Every row gives one point. Each copy is the shape, with its points in the same order, stretched, turned, moved and blurred by noise. Some copies are also mirrored. Which?

Shape (9 x 3):
[[ 17  20 -33]
 [-19 -41  45]
 [ 22  51  60]
 [ 42  60  43]
 [ 37 -37 -35]
 [-13  50 -32]
 [-32   1 -48]
 [ 13 -11  -9]
 [ 37  30 -17]]
Copy 1:
[[-26 -38  13]
 [ 17  55   9]
 [ 52  -2 -71]
 [ 44 -31 -60]
 [-35 -38  71]
 [-29 -14 -26]
 [-58   7  22]
 [-14 -11  28]
 [ -5 -48   1]]
Copy 1 is: only turned
Copy 2:
[[-17 -34  -8]
 [ 34  46  58]
 [ 30 -22  72]
 [ 31 -44  55]
 [  7   2 -29]
 [-34 -40   6]
 [-34  -6  -8]
 [  5  -3   9]
 [  9 -42  -1]]
Copy 2 is: mirrored

Shape, 11 rows:
[[-27  16 -41 -41  20  27]
 [-45  -2 -46  11 -23  21]
 [-52  20  27  -9 -23   8]
 [ 71 -34  -8   7  18 -29]
 [ 60 -33  10 -14 -16 -16]
 [ 36   0   4  36  11 -60]
 [ -5  49  16 -50 -30  45]
 [ 71   9  29   3   1 -28]
 [-10  29 -27 -15 -40   5]
 [  1  44  20  14  -4  42]
 [  1  49 -10  -6  16   6]]
Copy 1 (11 x 6):
[[-58  -9  32   7 -28  -4]
 [-10  14  59  26  -7   7]
 [ -9  11  57 -40 -37   6]
 [ 36   0 -61  15  45 -26]
 [ 26  29 -39 -27  50   2]
 [ 59  11 -46  29   2 -25]
 [-39   4  41 -75 -17  58]
 [ 49  -5 -42 -28  27   5]
 [ -2  30  27 -15 -19  38]
 [ 13 -47  56 -21   4  23]
 [  0 -33  17  -3 -31  13]]
Copy 1 is: mirrored
Copy 2:
[[  0  14 -32 -25   1 -63]
 [ 33  -5 -60 -45  47 -19]
 [  8   8   9   5  75 -44]
 [ -2 -30   5  55 -49  22]
 [ -8  10  29  38 -18  23]
 [-14 -79   2  63  -4  23]
 [-18  28  62 -45  33 -53]
 [-25 -44  64  50 -23  14]
 [-15  -6   2 -45  42  -8]
 [ 21 -35  45 -23  16 -45]
 [-13 -46  18  -9   1 -44]]
Copy 2 is: mirrored
Copy 3 (11 x 6):
[[ 59  10   3   9  34   3]
 [ 17   3   2  27  71 -24]
 [  8  42 -63  -2  46   7]
 [-31 -72  53  39 -82  43]
 [-26 -63  10  16 -87  19]
 [-40 -44  23  74 -12  62]
 [ 54  30 -75   0 -24 -31]
 [-29 -31  -1  51 -83  38]
 [ 36 -13 -33  30  11 -22]
 [ 10  58 -32  23  -6 -40]
 [ 40  14 -21  49   4  15]]
Copy 3 is: mirrored
Copy 4:
[[-18   9  54  48 -32  23]
 [ -2  10  30  46  16  39]
 [ 34  17   7  46  -8 -12]
 [ 28 -67 -33 -50   5  10]
 [ 58 -63 -35 -22  -5  27]
 [ 18 -44 -35 -69  13 -36]
 [ 52  -6  77  52 -24 -17]
 [ 42 -65  -7 -52  -1 -44]
 [ 45   1  61  13  -8   6]
 [ -3 -27  39  41  18 -49]
 [-13  -8  55  -6   5 -46]]
Copy 4 is: only turned

Shape:
[[ 26 -21   2  14 -12  19   9  30]
 [-18   6   4 -13  11 -33 -82  29]
 [  4 -13  43  23  12  -5  18  29]
 [  0 -19 -31  22 -13  28  -1 -11]
 [-15  -6 -36   1   8   0   9   1]
 [ 36 -12  10 -29 -20 -51  13  17]
 [  2 -37  24 -30  64 -25 -35  -1]
 [-11 -40   7 -27  21  40  28 -10]
 [-33 -65 -10 -15 -24   6  -2 -46]
 [ 64 -22  23  16 -14 -12 -17   4]
 [-17  10  11   3 -40  12   2 -27]]
Copy 1 (11 x 8):
[[ -7  -2   3 -13  13   9 -32 -12]
 [ 83  14 -12  14 -15 -43  -9 -17]
 [  7 -12  21  13   9   9 -53  -5]
 [  1  21 -11   7  -4  19   6 -13]
 [ 12  32 -15  10 -11  10  -4  13]
 [ 13 -14   6 -18  26 -27 -24  45]
 [ 52   7  47  14 -33 -31 -10  26]
 [ -3   3  10 -12 -43  34 -12  27]
 [ 29  -8  -4 -12 -15  32  31  31]
 [  2 -28  32  -1  25 -26 -11  -8]
 [  9 -14 -31  10 -10  10   0   2]]
Copy 1 is: mirrored
Copy 2, 11 rows:
[[  8   7  17  55 -45   8   4 -18]
 [  0  50  19 -95 -48 -21  38   2]
 [ 64  10   0  16 -16   7   2 -22]
 [-23 -16   1  45 -25 -21 -32 -31]
 [-24   8 -20  28  -6 -45 -27   5]
 [ 12  29 -35  20 -55  42  56   1]
 [ 18  45  16 -50  32 -30  61 -12]
 [ -2   8  20  28  44   3 -15   7]
 [-31  29 -15 -13  17  13   0 -58]
 [ 20 -11  -2  41 -64  37  56 -61]
 [ 23 -33 -18  -5 -20  41 -36 -20]]
Copy 2 is: only turned
Copy 3, 11 rows:
[[-13  64 -19  -5  21   7 -16  27]
 [ 33   3   1 -66  15  59  28  14]
 [-19  37 -50  -9  40   0  11  13]
 [ 22  28   8  -4   5 -21 -18  40]
 [  9   4  11  -4 -17   0   2  10]
 [-40  20  -6 -60 -16  16  -2 -32]
 [-39 -41 -12 -23  45  33  33  10]
 [-21 -18 -16  41  33  12 -27  10]
 [ 25 -55 -15 -24   8 -13 -48  25]
 [-31  54  -7 -49  38 -13  -1  14]
 [ 54   2   7 -10   4 -19 -22 -19]]
Copy 3 is: only turned
Copy 4:
[[ 52  -5   2 -10   1 -12  13   8]
 [ -1   1  14  43  13 -16 -56   2]
 [ 24 -28 -20 -11  55 -23  40  13]
 [ 10  12  31 -12 -39  22   5  -8]
 [ -6  31   4  -8 -12  20   6  -4]
 [ 58   9 -52 -21  22  -6 -25  -6]
 [  9  -5 -34  35  37  30 -11  24]
 [  3 -11 -20  -9 -24  23  22  36]
 [ 10  -8   6 -45 -55  52 -38  21]
 [ 70 -17  -9   2   9   1  -5 -20]
 [-25 -19   9 -17 -41  -7  -7 -20]]
Copy 4 is: mirrored

Shape:
[[  6  -9  -1  -3  19  35  11  20 -43 -36 -17]
 [ 15   5  -8   6  43 -17   4  -6   4  42   6]
 [ -4 -14 -26   1   3  -2  -5 -55   9  46   4]
 [ 50 -13 -16  28  14   8  13 -30  38  40  15]
 [ 21  -6  -4  14 -26  -9 -26  -1  -3  31  51]
 [ 11  23 -18  14  10 -38   5 -42 -16  45  -2]
 [-19  10  14  20  -7  -6 -38  28  40  19  14]
 [ 12  14 -10 -55 -15  33  41  21 -26 -37 -51]
 [ -5  -9 -32  29   9 -27  34 -28  13  12  27]
 [-18  20 -20  -4  13  15 -35   2  38  14  57]
 [-42  10  36  36 -11  21 -21  -5  37  50  54]
 [ -3  -4 -42  -8  13  28   4   0 -53   5 -48]
 [ 16  42  -3   7  11  28 -11 -25 -41 -35 -31]
 [ 16  30 -15 -30  19  38  36   3 -61   0 -22]
 [ -4 -13  19 -51  22  18   4  -8 -39 -29 -25]]
Copy 1 (15 x 11):
[[ 15  21  12  46 -61  -8   6  13  10 -39  -2]
 [-57  46  15 -27 -35  19   4  30   4  27 -34]
 [-51  45 -24 -32  10   7 -35  35  41  43 -29]
 [-92  45 -12 -16 -15 -24  -9  32  -9  40 -22]
 [-13  21 -55  -4  28  10 -32  35 -37  37   5]
 [-38  39 -33 -52 -19  14 -33  17   6  11 -58]
 [-30 -35 -14 -12  30  18  42   1 -29  34  23]
 [ 56   0  18  29 -71 -33  40 -11  22 -19 -46]
 [-54  29 -17 -68 -16 -12 -26  13  -3   5  15]
 [-33 -34 -22 -20  -4  23  -7  41  -4  45  51]
 [-38 -56 -15 -48  77  21  -1  58 -11  39  20]
 [  7  52 -19   8 -54   9   2  30  59 -23 -46]
 [  7 -17 -26  48 -72 -20 -26  11  10 -46 -29]
 [ 38  27   4   7 -86  -1   1  40  31 -32 -68]
 [ 34  20  36  49 -47   1 -13  -4  27  -9 -30]]
Copy 1 is: mirrored
Copy 2:
[[ 35   3   5 -19  23  27 -18  -2 -25  -1 -36]
 [ 15   6   4 -25 -24 -23 -18   3  18  64  18]
 [  5 -18 -16 -32  -8 -36  -7  -7  78  42 -10]
 [  5  -6  47  -8 -31 -68  -8 -27  37  47  -8]
 [-24 -11  17  -7  33 -25  -2 -25  20  13  52]
 [  1 -20  -3  -9   1 -50 -17   5  52  72  -7]
 [-31  16  32 -48  14  41  15   1  16  32  29]
 [ 14 -35 -11  19  21  43 -22  -9   3   5 -44]
 [-13  41   1  11 -28 -56 -32 -15  21  43  -6]
 [-36  31 -32 -36  20  23  36 -47   7  41  32]
 [-68   1  10 -95  17  -1   8 -37   3  18  15]
 [ 65  -9  -8 -21  26  30 -49  -2  50  39 -65]
 [ 24 -11  24 -27  40  11  20 -12 -19  28 -75]
 [ 36 -32 -31  -8  28   5 -34 -30 -14  40 -41]
 [ 29 -31 -33 -22  20  23  11  18  -9 -16   4]]
Copy 2 is: mirrored
